Rows are points. Each copy is the shape, with its points in the same order, turned, moved and blurred by noise. Say if it was mirrored as well.

Shape, 7 rows:
[[ 19 -27]
 [-37  20]
 [  4 -30]
 [ 50 -18]
 [-38  -4]
 [ 17 -22]
 [  2  34]]
Copy 1, 7 rows:
[[-15 -51]
 [ 13  18]
 [ -7 -42]
 [-45 -53]
 [ 18  -7]
 [-12 -44]
 [-29  12]]
Copy 1 is: mirrored
Copy 2, 7 rows:
[[ 43  19]
 [-36   7]
 [ 27  26]
 [ 60  -1]
 [-25  24]
 [ 33  14]
 [ -9 -25]]
Copy 2 is: mirrored

Shape:
[[ 26 -18]
 [  4 -28]
 [-44  37]
 [ 40 -10]
 [  0  -9]]
Copy 1, 5 rows:
[[ 15 -28]
 [ -7 -35]
 [-46  36]
 [ 32 -23]
 [ -9 -15]]
Copy 1 is: only turned
Copy 2 (5 x 2):
[[ 29  17]
 [ 25  -7]
 [-56  -8]
 [ 28  33]
 [  5   2]]
Copy 2 is: only turned
Copy 3, 5 rows:
[[ 29 -16]
 [  3 -18]
 [-22  53]
 [ 41 -14]
 [  5  -2]]
Copy 3 is: only turned
Copy 4:
[[ 36 -28]
 [ 18 -34]
 [-23  40]
 [ 60 -22]
 [ 12 -13]]
Copy 4 is: only turned

Shape, 8 rows:
[[  4 -19  15]
 [-31  -8  32]
 [ 16 -16 -41]
 [ 13   0  21]
 [ 18   6  27]
 [ 14   1 -47]
 [ -9 -16  34]
 [ 10  35  40]]
Copy 1:
[[ 11 -18  32]
 [ 19  14  57]
 [-27 -22 -10]
 [ 27 -12  18]
 [ 37 -12  18]
 [-25  -9 -23]
 [ 25  -7  47]
 [ 60  12  12]]
Copy 1 is: only turned
Copy 2:
[[ 13  -1 -22]
 [ 21  29   5]
 [-12 -50  -9]
 [ -3   9 -30]
 [ -7  16 -33]
 [-29 -47  -2]
 [ 23  20 -18]
 [-26  41 -28]]
Copy 2 is: only turned

Shape, 7 rows:
[[  5  -9  52]
 [ 24 -21  33]
 [ 16 -11  -7]
 [-10   9   2]
 [ 35 -12  32]
 [ 30  16  33]
 [-50 -16 -38]]
Copy 1, 7 rows:
[[ 23 -21  43]
 [ 36 -22  23]
 [ 17  -2 -12]
 [-10   6   9]
 [ 48 -11  21]
 [ 38  10  34]
 [-53 -16 -23]]
Copy 1 is: only turned
Copy 2:
[[ 46  14  -5]
 [ 29   9 -23]
 [-10  -9 -19]
 [ -9   0   7]
 [ 26  20 -32]
 [ 21  43 -18]
 [-31 -60  20]]
Copy 2 is: only turned

Shape (9 x 4):
[[-11  24 -13   3]
 [ 36  12  34 -32]
 [ 42 -22  32 -33]
 [ 34 -52  41  13]
 [-30  19 -25  -4]
 [-50  20  19  13]
 [  6 -37   7  14]
 [-22   4 -19   8]
 [-22  -7  12 -23]]
Copy 1:
[[  9  17   0  17]
 [-40 -18 -32  41]
 [-46 -48 -19  35]
 [-60 -54   8 -13]
 [ 34  15   3  10]
 [ 16  23 -26 -24]
 [-19 -33  16 -12]
 [ 20   6  12   1]
 [ 10 -21 -23   2]]
Copy 1 is: mirrored
Copy 2:
[[ -7   3 -14 -35]
 [-16  20 -33  38]
 [-10   6 -12  58]
 [-20   9  43  52]
 [ -7 -19 -17 -47]
 [-55  -7  -1 -45]
 [ -8 -11  31   9]
 [-11 -17   5 -38]
 [-32 -24 -14  -4]]
Copy 2 is: mirrored
Copy 3:
[[ 13 -10   2  23]
 [-39  -4 -40 -11]
 [-36  -5 -32 -44]
 [-46  -5  23 -59]
 [ 37   2   4  24]
 [  6  36  24  33]
 [ -6  -9  28 -34]
 [ 26  -2  16  12]
 [ 11  25  -7  -9]]
Copy 3 is: mirrored

Shape (10 x 6):
[[-11 -24  37 -19 -13  44]
 [  9 -16 -27  11  -5 -22]
 [ 13   0  11 -15  10 -10]
 [  9  -5   1  18 -14 -14]
 [ 27  15  -4 -11  32  -9]
 [  4  36  14  -4  31   2]
 [ 33   5 -34  32   8 -15]
 [  2 -22 -12  16   4 -12]
 [ -3  -2   8 -23 -17  17]
 [-19 -24 -11   4 -16  14]]
Copy 1:
[[-12  -4   1  32 -55   7]
 [ 16  29  18  -1  16 -16]
 [ 26  -5 -13   4  -5  -6]
 [ 10   9  22  11  18  -6]
 [ 22   0 -36  -7  15 -18]
 [ -1 -22 -31 -23   9  -6]
 [  1  24  -4   0  45 -28]
 [ 10  17  17  -1   1 -24]
 [  3  11  -7  17 -26  17]
 [ -7  29  21  10 -26  -7]]
Copy 1 is: only turned
Copy 2:
[[-27 -37  21 -24   9  47]
 [ 19  19  23  25   5 -10]
 [ 20 -19   4  -9  -9   0]
 [  0   1   5  23   2  -3]
 [ 44  -8 -14 -10   2  -3]
 [ 19  -6 -36 -27  -5   4]
 [ 34  23  -8  28  25 -13]
 [ 16  11  16  19  -3  12]
 [-12 -17  19 -23   8   5]
 [-13  14  31   0   8  22]]
Copy 2 is: only turned
Copy 3, 10 rows:
[[-12  17 -60  -5 -20  14]
 [ -9 -11  34   4 -18  -3]
 [ 21 -21 -14   8  -6   4]
 [  9   5  17  -8 -23   6]
 [ 18 -28   1  18  20  12]
 [ 31 -16 -16  -8  31  -7]
 [  4  -6  55   3  12   6]
 [-15 -11  20 -13 -19   4]
 [ -2   4 -32  12 -14  -9]
 [-29   9  -5  -8 -23 -13]]
Copy 3 is: only turned
Copy 4 (10 x 6):
[[ 36 -22  49   2  23  18]
 [-21 -12 -13  25 -10 -11]
 [  0   7   6  17  30 -13]
 [-19 -15  -5  -4   3  -1]
 [ 13  13 -12  14  27 -45]
 [ 27  31  -7  -9  22 -24]
 [-10 -16 -35   3 -11 -39]
 [-10  -7   7  17 -11 -16]
 [ 22 -11  10  17  22  20]
 [  7 -16  13  23 -13  16]]
Copy 4 is: only turned

Shape (9 x 6):
[[  0 -20   5  31  37  -1]
 [  3  17  18  29 -37 -25]
 [ -3  24 -15 -24  29  13]
 [  0 -41  28   7  20 -13]
 [ -5 -21  35  18  38  21]
 [ -5  -1 -16 -19   3  28]
 [-12  12 -15  22 -34  -5]
 [ 15   7  -3  30 -41 -31]
 [ 23  -3  -7 -16  40  43]]
Copy 1, 9 rows:
[[-20  18 -37  20   6 -26]
 [-25  11  -1 -27 -36  11]
 [  7 -21 -14  10  34  16]
 [-24   0 -20  28  -8 -40]
 [-23   6 -32  58   1 -15]
 [ 13  -4  12  19  29   6]
 [-21  22  22 -26  -5  13]
 [-13  18  14 -47 -34  -5]
 [ 30  -5 -22  44  31  12]]
Copy 1 is: mirrored
Copy 2 (9 x 6):
[[ 25 -14  -9  38  14  17]
 [ 28   3 -21 -42   8  43]
 [ -9  13  16   3  12 -29]
 [ 28 -30   6  26 -15  23]
 [ 29   9   5  47 -21  15]
 [ -7   3 -10   0 -11 -24]
 [ 25   1 -34 -33  17   2]
 [ 18 -13 -33 -40  20  38]
 [-29   9   1  38  -5 -15]]
Copy 2 is: only turned
Copy 3 (9 x 6):
[[ 20 -11  26  -7   6 -37]
 [-17 -16  -6   6  60   9]
 [ 11  -3 -25  13 -32 -10]
 [ 20  -2  23 -42  13 -13]
 [ 56 -11  19 -13   6 -17]
 [ 10  10   2  14 -23  17]
 [-26 -17  10  24  24  17]
 [-34  -2   1   8  52   4]
 [ 42  29   0  16 -28 -17]]
Copy 3 is: only turned
